Each row is a point. Before rounding, the points of a table are all equally far from one centre. They may lie mostly on one side of it. Write the centre, to within rounding.

Points (6 x 3):
[[-0.19  0.39 -0.42]
 [ 0.01 -0.05 -0.19]
 [ 0.09 -0.12 -0.01]
 [ 0.32  0.17 -0.43]
 [ 0.01 -0.11  0.01]
 [ 0.69  0.56 -0.15]]
Centre: [0.15 0.46 0.05]

Points:
[[ 0.40 -0.15  0.01 -0.58 -0.12  0.23]
 [ 0.20 -0.35  0.04 -0.44 -0.02  0.35]
 [ 0.39 -0.49  0.21 -0.06 -0.13 -0.14]
 [ 0.16 -0.20  0.29 -0.64 -0.11 -0.12]
 [ 0.50 -0.10  0.04 -0.48 -0.18  0.25]
 [ 0.41 -0.13  0.21 -0.64 -0.04  0.16]
 [ 0.64 -0.09 -0.06 -0.42  0.02 -0.02]
 [ 0.36 -0.22 -0.18 -0.48  0.21 -0.13]
 [ 0.18  0.14  0.34 -0.62 -0.12 -0.01]]
Centre: [ 0.20 -0.06  0.13 -0.18  0.02  0.00]

Points (16 x 9):
[[-0.43 -0.12 -0.30  0.56  0.06  0.25 -0.48  0.08  0.29]
 [-0.61  0.11 -0.47  0.28  0.19  0.34 -0.37  0.21  0.31]
 [-0.69  0.36 -0.29  0.05 -0.01  0.08 -0.18  0.18  0.44]
 [-0.47  0.20 -0.36 -0.07 -0.14  0.36 -0.21  0.04  0.11]
 [-0.57 -0.26 -0.22 -0.17  0.11  0.11 -0.24  0.26  0.37]
 [-0.49  0.12 -0.31 -0.22  0.04  0.10 -0.32  0.29  0.07]
 [-0.57  0.29 -0.29 -0.02 -0.02  0.35 -0.10  0.30  0.04]
 [ 0.31 -0.14 -0.21 -0.05  0.03  0.39  0.05 -0.22  0.45]
 [-0.50  0.15 -0.28  0.18 -0.06  0.38 -0.52  0.13  0.14]
 [-0.52  0.11 -0.46 -0.04 -0.06  0.36 -0.21  0.10  0.52]
 [-0.34  0.05 -0.32 -0.29 -0.13  0.26 -0.34  0.13  0.30]
 [-0.54  0.03 -0.48  0.05 -0.02  0.29 -0.25  0.33  0.48]
 [-0.27  0.12 -0.25  0.25 -0.21  0.52 -0.43  0.22  0.15]
 [-0.42  0.12 -0.29  0.05 -0.24  0.35 -0.38  0.34  0.31]
 [-0.61  0.17 -0.31  0.04  0.04  0.50 -0.28  0.06  0.24]
 [-0.49 -0.16 -0.16 -0.14  0.12  0.51 -0.12  0.08  0.05]]
Centre: [-0.10  0.12 -0.04  0.19  0.25  0.16 -0.10  0.14  0.35]

Points:
[[ 0.30  0.72 -0.30 -0.22  0.23  0.53 -0.12  0.16 -0.12 -0.49 -0.14  0.31]
 [-0.19  0.77 -0.08  0.01  0.37  0.31 -0.38  0.18 -0.20 -0.46 -0.09  0.21]
 [-0.32  0.72  0.07  0.15  0.21  0.13 -0.08  0.17 -0.26 -0.33  0.08 -0.01]
 [-0.32  0.36 -0.20  0.05  0.22  0.53  0.23 -0.21  0.09 -0.55 -0.25  0.04]
 [-0.24  0.38 -0.42 -0.13  0.18  0.19 -0.49 -0.18 -0.06 -0.30  0.06  0.15]
 [-0.06  0.16 -0.30 -0.10  0.09  0.17 -0.18 -0.17 -0.50 -0.33  0.00  0.18]
 [-0.35  0.43 -0.23  0.20  0.14  0.13 -0.16  0.28 -0.16 -0.37  0.22  0.16]
 [-0.14  0.61 -0.09  0.00  0.06  0.65 -0.16  0.01 -0.19 -0.11 -0.17  0.12]
 [-0.01  0.48 -0.12 -0.02  0.43  0.41  0.00  0.37 -0.23 -0.11  0.24  0.39]
 [-0.16  0.67 -0.06  0.00  0.18  0.46 -0.38  0.04  0.16 -0.47 -0.28 -0.04]
 [ 0.02  0.41 -0.19  0.02 -0.08  0.28 -0.11  0.26 -0.20 -0.56  0.31  0.31]
 [-0.02  0.96 -0.03 -0.12  0.14  0.27 -0.28  0.33  0.16 -0.42  0.07  0.22]
 [-0.26  0.57 -0.08 -0.26  0.44  0.48 -0.29 -0.02 -0.15 -0.43 -0.02  0.53]
 [-0.16  0.67 -0.19 -0.07 -0.19  0.33 -0.20  0.14 -0.13 -0.23  0.06  0.02]
 [-0.20  0.50 -0.02  0.09 -0.03  0.35 -0.47  0.10 -0.15 -0.50  0.07  0.33]
 [-0.31  0.48 -0.32  0.10  0.19  0.35 -0.12  0.22 -0.18 -0.47  0.17  0.34]]
Centre: [ 0.07  0.42 -0.01 -0.02  0.19  0.01  0.04 -0.06  0.14 -0.25 -0.17  0.39]

Points:
[[ 0.32  0.06  0.01  0.51 -0.19 -0.07  0.21  0.05 -0.48 -0.33  0.21 -0.48
  -0.18  0.11]
 [ 0.19  0.28 -0.16  0.34  0.36 -0.48  0.15 -0.02 -0.07 -0.36 -0.01 -0.56
  -0.12  0.15]
 [ 0.21 -0.23 -0.07  0.58  0.02 -0.33  0.25  0.12 -0.26 -0.32  0.09  0.10
  -0.12  0.48]
 [ 0.32  0.09 -0.32  0.65 -0.38 -0.54 -0.11  0.35 -0.31 -0.45 -0.16  0.23
  -0.25  0.17]
 [-0.13  0.20 -0.08  0.26 -0.09 -0.76  0.42  0.22 -0.17 -0.26 -0.25  0.08
   0.17  0.06]
 [ 0.62  0.07 -0.10  0.48 -0.52 -0.58 -0.21  0.16 -0.43 -0.44  0.01  0.28
   0.07  0.14]
 [-0.29 -0.07 -0.56  0.38 -0.23 -0.23 -0.40  0.33 -0.32 -0.23  0.00 -0.17
  -0.06  0.41]
 [ 0.33 -0.22 -0.02  0.45  0.09 -0.37 -0.43  0.04  0.07 -0.39 -0.37 -0.04
  -0.29  0.38]
 [-0.22 -0.06 -0.43  0.44 -0.23 -0.55 -0.20  0.35 -0.31 -0.18 -0.35 -0.07
  -0.17  0.02]
 [ 0.56 -0.35 -0.31  0.44 -0.04 -0.24  0.00  0.48 -0.02 -0.27  0.01  0.21
  -0.14  0.64]
 [ 0.16  0.10 -0.28  0.19  0.34 -0.67 -0.07  0.22  0.00 -0.39 -0.17 -0.26
   0.09 -0.30]
 [ 0.43  0.23  0.08  0.45  0.05 -0.07  0.05  0.51  0.23 -0.08 -0.20 -0.40
   0.38  0.36]
 [ 0.02  0.09 -0.39  0.67 -0.13 -0.44 -0.30  0.48 -0.16  0.01 -0.21 -0.01
   0.18  0.22]
 [ 0.65 -0.13  0.17  0.06  0.16 -0.17  0.23  0.02 -0.34 -0.38  0.06 -0.05
  -0.48 -0.16]
 [ 0.17  0.24 -0.13  0.49  0.39 -0.44 -0.33  0.09 -0.18 -0.03  0.00  0.32
  -0.17  0.18]
 [ 0.37  0.09 -0.40  0.44 -0.07 -0.69 -0.21  0.43 -0.41 -0.17 -0.25 -0.41
   0.14 -0.06]
 [ 0.13  0.11 -0.28  0.49 -0.09 -0.20 -0.05  0.79  0.18  0.09 -0.01  0.35
   0.01  0.26]
 [-0.12 -0.29 -0.09  0.21  0.33 -0.19  0.19  0.16  0.12  0.05 -0.25 -0.28
  -0.09  0.07]
 [ 0.16 -0.38 -0.27  0.41 -0.32 -0.43  0.00  0.39 -0.32 -0.08  0.09 -0.41
  -0.38  0.11]
 [ 0.12 -0.22 -0.06  0.58 -0.23 -0.29  0.02  0.44 -0.17  0.21 -0.39 -0.14
   0.16  0.26]]
Centre: [ 0.34  0.19 -0.23 -0.16 -0.22 -0.20 -0.06  0.18 -0.09 -0.10 -0.08 -0.04
 -0.06  0.22]

Points:
[[-0.31 -0.32 -0.58 -0.33  0.23  0.07  0.04 -0.06 -0.04 -0.14  0.12  0.16
   0.55 -0.30  0.27  0.26  0.06 -0.05 -0.50 -0.10]
 [-0.31 -0.15 -0.58  0.00  0.27  0.14 -0.17 -0.18 -0.19  0.08  0.20  0.08
   0.58  0.32  0.10  0.34 -0.13  0.15 -0.77 -0.01]
 [-0.03  0.03 -0.79 -0.08 -0.18 -0.02 -0.18 -0.02 -0.37 -0.14 -0.13  0.09
   0.00  0.12  0.20 -0.03 -0.25  0.15 -0.69  0.01]
 [-0.32 -0.07 -0.48 -0.01  0.15 -0.15 -0.32 -0.20 -0.40  0.08  0.21  0.12
   0.25 -0.14  0.30  0.13 -0.24 -0.12 -0.79  0.33]
 [-0.11 -0.09 -0.49 -0.27  0.05 -0.07 -0.07 -0.26 -0.17  0.07  0.32  0.01
   0.44  0.35  0.36  0.04 -0.25  0.08 -0.83  0.23]
 [-0.31  0.30 -0.50 -0.23  0.03 -0.11 -0.07 -0.04 -0.16  0.39  0.23  0.46
   0.49  0.25  0.28  0.09  0.00 -0.11 -0.77 -0.07]
 [-0.28  0.01 -0.34 -0.18  0.21 -0.27 -0.08 -0.51 -0.44 -0.16  0.02  0.12
   0.48  0.29  0.43  0.06 -0.11 -0.03 -0.85  0.21]
 [-0.04 -0.07 -0.45 -0.03 -0.03  0.04 -0.11 -0.16 -0.53  0.05  0.06  0.23
   0.09  0.35  0.11  0.16  0.15  0.12 -0.76 -0.13]
 [-0.04 -0.06 -0.69 -0.37  0.30  0.12 -0.25 -0.30 -0.18  0.42  0.06  0.05
   0.32  0.02  0.45 -0.01  0.04  0.18 -0.45  0.01]
 [-0.14 -0.05 -0.69  0.10 -0.28  0.01 -0.43 -0.43 -0.21 -0.04  0.13 -0.01
   0.27  0.35  0.19  0.08  0.06  0.13 -0.32  0.00]
 [ 0.09  0.26 -0.59  0.05  0.06  0.11 -0.48 -0.02 -0.13  0.26  0.16 -0.07
   0.56  0.11  0.42  0.13  0.08  0.04 -0.75  0.16]
 [-0.05  0.24 -0.28 -0.13  0.23 -0.48 -0.31 -0.10 -0.21  0.18  0.33 -0.03
   0.49 -0.07  0.31  0.26  0.25  0.12 -0.50 -0.16]
 [-0.12 -0.01 -0.43 -0.07 -0.05  0.12 -0.05 -0.08 -0.30  0.01  0.47  0.18
   0.37 -0.08  0.12  0.33 -0.08  0.29 -0.80  0.12]
 [ 0.19  0.04 -0.55  0.01 -0.05 -0.04 -0.43 -0.30  0.02  0.12  0.07  0.33
   0.28 -0.19  0.15 -0.05  0.08  0.31 -0.72  0.06]
 [-0.27  0.17 -0.44 -0.01  0.11  0.10  0.00 -0.39 -0.36  0.12  0.28  0.04
   0.60  0.16  0.46  0.46  0.08  0.29 -0.63  0.06]
 [-0.01 -0.01 -0.68 -0.15 -0.01  0.20 -0.24 -0.05 -0.04 -0.19  0.28  0.27
   0.66 -0.04  0.08  0.05  0.00 -0.09 -0.85  0.15]
 [-0.13  0.11 -0.41 -0.32  0.32 -0.15 -0.39 -0.17 -0.16  0.12  0.24 -0.13
   0.28 -0.09  0.59 -0.07  0.10  0.34 -0.54  0.14]
 [-0.15  0.15 -0.43 -0.28  0.12 -0.37  0.07 -0.11 -0.10  0.26 -0.02 -0.44
   0.55  0.28  0.24  0.19 -0.20  0.10 -0.75  0.29]
 [-0.04  0.29 -0.75 -0.26  0.27 -0.06  0.08 -0.17 -0.18 -0.05 -0.01  0.02
   0.57  0.07  0.65 -0.02  0.06  0.28 -0.54 -0.21]
 [-0.09  0.05 -0.36 -0.21  0.16 -0.26 -0.31  0.02 -0.13  0.28  0.20  0.26
   0.42  0.00  0.22  0.11  0.22  0.32 -0.85  0.16]
 [-0.31  0.04 -0.77 -0.29  0.21 -0.05 -0.26 -0.32 -0.30  0.09  0.14 -0.20
   0.73  0.25  0.11  0.07  0.21  0.03 -0.64  0.05]
 [-0.11 -0.15 -0.43 -0.11 -0.10 -0.14 -0.04 -0.11 -0.18  0.15  0.04  0.46
   0.58 -0.03  0.41  0.12 -0.40  0.23 -0.61 -0.05]
 [-0.40  0.04 -0.67 -0.06  0.04 -0.25 -0.23 -0.41 -0.11  0.10  0.33  0.09
   0.55  0.30  0.18  0.13 -0.24  0.06 -0.64  0.03]]
Centre: [-0.17  0.27 -0.25 -0.11  0.09  0.03 -0.06 -0.14 -0.12 -0.04 -0.13  0.05
  0.42  0.02  0.07  0.02 -0.03  0.03 -0.34  0.12]
